Each row is a point. Each copy is the shape, with its points in the same order, turned, moved and blurred by noise. Say if it was mirrored as well.

Shape (9 x 3)
-0.70; 1.42; -1.96
0.10; -1.01; 2.55
-0.07; -1.58; 4.33
1.77; -1.14; -1.37
-0.23; -0.24; 2.31
3.52; 0.33; -2.24
-0.28; -1.50; 0.41
-0.53; -0.41; 1.93
1.71; -1.31; -1.88
Copy 1 (9 x 3)
-1.85; 2.39; -0.48
0.46; -1.01; 2.61
0.95; -2.20; 4.37
0.11; -0.72; -1.43
-0.37; -0.76; 2.87
-2.04; -1.44; -3.16
0.85; 0.29; 0.56
0.38; -0.18; 2.24
0.52; -0.12; -1.80
Copy 1 is: mirrored
Copy 2 (9 x 3)
0.85; 1.71; -2.57
0.19; -2.13; 1.00
-0.66; -4.08; 1.92
2.06; 1.51; 0.95
0.17; -2.34; -0.03
4.59; 1.75; -0.05
-0.01; -0.36; 1.05
-0.28; -2.26; 0.24
2.41; 1.76; 1.07
Copy 2 is: mirrored

Shape (8 x 4)
0.83; 4.26; -1.64; -1.00
1.26; -1.03; 1.69; 1.57
0.34; 0.58; 2.39; -3.78
-1.04; -1.28; 1.12; 0.86
1.15; -1.07; 2.24; 0.18
0.20; -0.38; -2.13; 1.87
1.21; -0.39; 2.38; 1.82
-1.45; -0.41; 0.92; 0.63
Copy 1 (8 x 4)
-3.46; -1.22; 0.09; -3.06
3.06; 0.31; -0.37; -2.15
-0.12; 1.68; 4.01; -1.12
2.47; -0.08; -0.72; 0.17
2.91; 0.76; 1.00; -1.62
0.45; 0.80; -3.22; -0.91
3.22; -0.76; 0.04; -2.43
1.23; -0.68; -0.10; 0.48
Copy 1 is: mirrored
Copy 2 (8 x 4)
4.11; -1.56; -0.47; -2.61
-1.60; -1.13; 1.15; 0.61
2.52; 2.04; 3.56; 0.04
-1.07; 0.69; -0.20; 1.11
-1.02; -0.27; 2.12; 0.71
-1.11; -0.75; -2.02; -1.66
-1.18; -1.71; 1.36; 1.35
-0.06; 0.71; -0.64; 1.15
Copy 2 is: only turned
Copy 3 (8 x 4)
-0.03; -0.02; 0.83; 3.79
-0.94; -3.03; 0.33; -2.20
4.23; -2.12; -0.08; -0.06
-0.12; -0.78; 0.55; -2.90
0.55; -3.10; 0.10; -2.18
-2.66; 0.01; -0.82; -0.74
-0.89; -3.34; 1.17; -2.17
0.08; -0.31; 1.06; -2.26
Copy 3 is: only turned
Copy 4 (8 x 4)
-1.32; -3.28; -0.16; 1.49
2.29; 1.18; 2.61; 1.11
-2.17; 2.26; 0.34; 2.90
0.78; 1.74; 2.27; -0.84
1.52; 1.96; 2.27; 1.93
2.33; -1.00; 0.44; -1.52
2.03; 0.67; 3.42; 1.26
-0.05; 1.17; 2.36; -0.93
Copy 4 is: only turned

Shape (11 x 8)
2.95; 1.26; 2.24; 2.14; 0.13; 0.38; -1.29; 1.07
1.68; -2.92; 2.07; 2.41; -0.14; 1.37; -1.83; 0.23
3.31; 1.15; -0.20; -1.33; 0.36; 1.09; -0.37; -1.14
2.03; 1.13; 1.90; 1.71; -1.24; -1.17; 1.30; 2.11
3.11; -0.76; -2.46; 0.35; 0.03; -0.76; 0.97; 0.41
-0.68; -2.19; -0.12; 0.73; -2.10; -3.36; 1.67; -1.88
1.00; 0.53; 1.73; 0.70; -1.82; -0.12; -1.00; 0.07
-0.63; 1.38; -0.68; -1.26; 0.99; -2.85; -2.81; -0.57
3.56; -1.55; 0.96; 0.99; 0.11; -0.80; 0.37; -0.84
0.08; -1.70; -2.02; 3.57; 1.68; -0.92; -1.34; -1.84
-0.16; -2.55; -1.01; -1.29; 2.05; 0.64; 2.25; -1.98
Copy 1 (11 x 8)
1.60; -0.17; 3.20; 0.00; 0.18; -0.72; 0.88; -5.19
1.22; -2.44; 0.03; 0.09; 2.41; -0.93; 1.35; -4.77
-0.10; -1.73; 2.64; -0.71; -0.65; 0.47; -2.31; -2.99
1.90; 0.31; 2.01; 2.15; -2.18; -0.78; 2.04; -4.27
1.96; -1.89; 1.45; 3.19; -0.70; 1.02; -3.25; -2.93
-0.67; -0.97; -1.58; 4.17; -1.07; -3.56; -0.86; -1.54
0.69; -0.87; 1.82; 0.39; -0.34; -1.58; 1.02; -2.37
-1.37; 1.69; 2.35; 1.46; 1.65; -1.24; -1.34; 0.81
0.21; -2.46; 2.03; 2.39; -0.20; -1.12; -1.42; -5.30
1.29; 0.74; -1.15; 1.64; 3.24; -1.56; -2.47; -3.50
-1.51; -1.56; -2.16; 0.94; -0.31; 1.15; -3.11; -1.78
Copy 1 is: mirrored
Copy 2 (11 x 8)
-1.05; 4.32; -2.54; -0.43; 0.04; 0.86; 1.98; -0.72
-2.13; 1.40; -2.89; 0.60; 1.64; -1.55; 3.13; -1.76
-0.82; 1.37; -2.25; -0.49; -3.04; 1.18; -0.40; -1.96
-0.44; 3.81; 0.40; -0.63; 1.02; 2.27; 1.94; -0.94
-2.92; 0.19; -0.68; 0.43; -0.71; 2.98; -0.55; -1.65
-2.06; 0.32; 3.66; 1.95; -0.19; -0.88; 0.78; -1.76
-0.80; 3.07; -0.10; -0.85; -0.01; -1.04; 0.76; -1.11
-2.40; 1.42; 0.73; -0.68; -2.82; -0.93; -0.65; 2.67
-2.47; 1.48; -1.00; 1.12; -1.01; 1.25; 2.48; -2.59
-3.92; 0.85; -1.50; 3.98; 0.34; -0.67; -0.06; 0.72
-0.35; -2.91; -0.70; 2.49; -1.52; 0.36; 0.60; -1.18
Copy 2 is: mirrored
Copy 3 (11 x 8)
0.52; 3.21; 1.77; -1.19; -0.33; -1.25; -0.06; -2.27
0.11; 0.54; 0.90; -0.56; 0.84; 0.78; -2.42; -3.99
3.04; 1.09; -0.19; -1.72; 0.68; -0.37; 2.29; -0.96
-1.64; 3.43; 1.03; -1.26; -1.59; 0.90; 0.90; -1.14
1.37; -0.46; -0.83; -2.00; -2.75; 0.64; 1.97; -1.92
-0.55; 0.58; -2.18; 2.50; -1.95; 4.00; 0.70; -1.00
0.59; 2.50; 0.32; -0.07; 0.18; 0.74; -0.59; -0.27
0.90; 1.66; -4.17; 1.01; -0.31; -1.91; 0.66; 0.46
1.25; 1.43; -0.29; -0.94; -0.43; 1.60; 1.24; -3.69
1.01; -1.62; -0.93; 2.67; -2.16; -0.91; -0.20; -3.32
0.05; -2.93; -1.65; 0.48; 1.20; 1.78; 3.04; -1.81
Copy 3 is: only turned
Copy 4 (11 x 8)
1.50; 3.00; 1.52; 0.82; 0.77; -1.26; -2.60; 0.08
3.64; 0.27; -0.83; -0.09; -1.19; -1.59; -2.83; 1.18
1.03; 1.46; -0.44; 1.73; 2.12; -1.98; 1.14; -0.13
-0.13; 2.87; 0.92; 0.80; -0.30; 1.33; -1.57; 1.36
1.90; 0.14; 1.87; 1.50; 1.37; 1.03; 1.15; 0.27
-1.57; -1.69; 1.26; 1.38; -1.90; 0.74; 0.70; 3.43
-0.05; 1.52; -0.94; 1.94; -0.41; -0.85; -1.59; 0.98
-2.79; -1.87; 1.36; 0.43; 2.22; -1.49; -1.30; -0.77
2.19; 1.04; 1.24; 0.57; 0.68; -1.13; 0.05; 2.64
1.20; -2.44; 2.95; 0.30; -2.04; -1.96; -0.46; -0.83
0.97; -1.75; -0.31; -1.85; -0.03; -0.63; 3.02; 0.52
Copy 4 is: only turned
